Each row is a point. The points of each table are mixes of a few directions, plus a little noise. How many directions does each table use, and how many do they share? Where both have some left over, give the other angles between the two spaces (their principal angles), to ten degrees, smallest first.

First:
[[ 18  26 -51]
 [-21 -31  60]
 [ 13  18 -35]
 [  4   5 -10]
 [-13 -18  36]]
Second:
[[ 37   7 -49]
 [-10  -2  14]
 [-44   7  41]
 [ 25  12 -43]
 [ -7 -24  36]]
Directions: first 1, second 2, shared 1

First (6 x 6):
[[  8   0 -18  60 -35 -19]
 [ 12  26  -4 -33  -9 -14]
 [ -4 -12   3   0   3   0]
 [-28   3 -20 -20  -1  19]
 [ 14  -3  27  13  28  13]
 [ -1 -14  13 -18  14   1]]
Second, 8 rows:
[[  8 -54  -2  -9  44   9]
 [-26 -15  19  10  21  34]
 [ -3  22  -7  -5 -20  -7]
 [-13 -19  14 -15  32  25]
 [ 14  25  -2  -9 -17 -18]
 [ 20  18   8  16 -14 -18]
 [ -5  17 -16   1 -26 -11]
 [  5   6 -13  12 -20 -14]]
Directions: first 4, second 4, shared 3; angles 50

First, 10 rows:
[[ -9  -7   6 -10  10   3 -18   0  -1]
 [  2   0  -2   5  -3  -2   7   0   0]
 [-12   0  11 -22  16   9 -36   1   1]
 [  4 -12  -6  16  -8  -7  23  -1  -3]
 [ 12   9  -9  13 -13  -5  25   0   1]
 [  1  13   2  -9   2   4 -11   1   3]
 [ -7 -60  -9  38  -7 -18  45  -5 -12]
 [ -1   5   2  -5   2   2  -7   0   1]
 [ 14  21  -8   8 -13  -2  19   1   3]
 [ -5  31  12 -34  15  15 -47   3   6]]
Second:
[[ -7  22  20 -19  -7  -7 -18  -3 -43]
 [  2 -19 -13  13   1   4  14  -2  28]
 [-14 -10 -14   6  -1  -4  13   5  -1]
 [  2 -14  -2   9  -4   0  10  -5   6]
 [  7  28 -13  -6  30   4 -16  29  22]
 [ 29  23   8   4  31  -4 -15  25   3]
 [ -1 -28   1  17 -10  -9  22  -9 -11]
 [ 16  -8  21   5  -9  -2   0 -14 -13]
 [-28  -6 -18 -13 -20  13   3 -15  19]
 [ -6  12   9 -16 -12   6 -13 -12  -9]]
Directions: first 2, second 4, shared 1; angles 80

First:
[[  9  26 -10   6   5  22  -9 -17   7   0  18  25  19  -6]
 [ 10  12 -20  24   3   9  -7 -22  25   1  16  13  18 -16]
 [ 18 -13   0   6 -25 -18   2 -33  24   2  -9   6 -18  19]
 [-32 -11  22 -16  17 -19   3  43 -30   3 -12 -23  -7   1]
 [-34 -16  22 -14  18 -24   4  46 -28   3 -14 -29  -9  -1]
 [ 22 -31  -9 -11 -21  20  22  13 -11 -14 -21 -30 -23  -2]
 [ 15  17 -13  -4   1  37   0  -4  -6  -7  11  13  13  -8]
 [ 14  18   0   0 -10   3  -8 -33  14   4  10  31   3  16]
 [ 14  -1 -13  22 -11 -10  -5 -34  33   3   5  11   2  -1]
 [-36  -2  21 -12  24 -19  -2  41 -28   5  -5 -17   1  -2]]
Second:
[[  4  11   3  -1 -17 -12 -19  -7  18  11   0  31  19 -18]
 [  6   5 -11  13   5   2  -2 -12  12  -2   9   2   7  -4]
 [ 35  -9  23 -38 -35  10 -23 -14  -5 -28 -35 -11 -14  10]
 [  7  -2 -20   7 -12  -7  20  14   7  21  12  28   8 -10]
 [-46 -15  11  17  22   8  17   5 -14   6  -1 -31 -22   9]
 [-30 -18  16   5  43 -26  12  11 -22 -15  -4 -60 -30  38]
 [ 18   7 -14   5  -8  14  -1 -10  10  -1   7  13   9 -10]
 [  6  21  -7  -7   2  12  -4  13  -6   6  13  28  24 -15]]
Directions: first 4, second 6, shared 3; angles 60
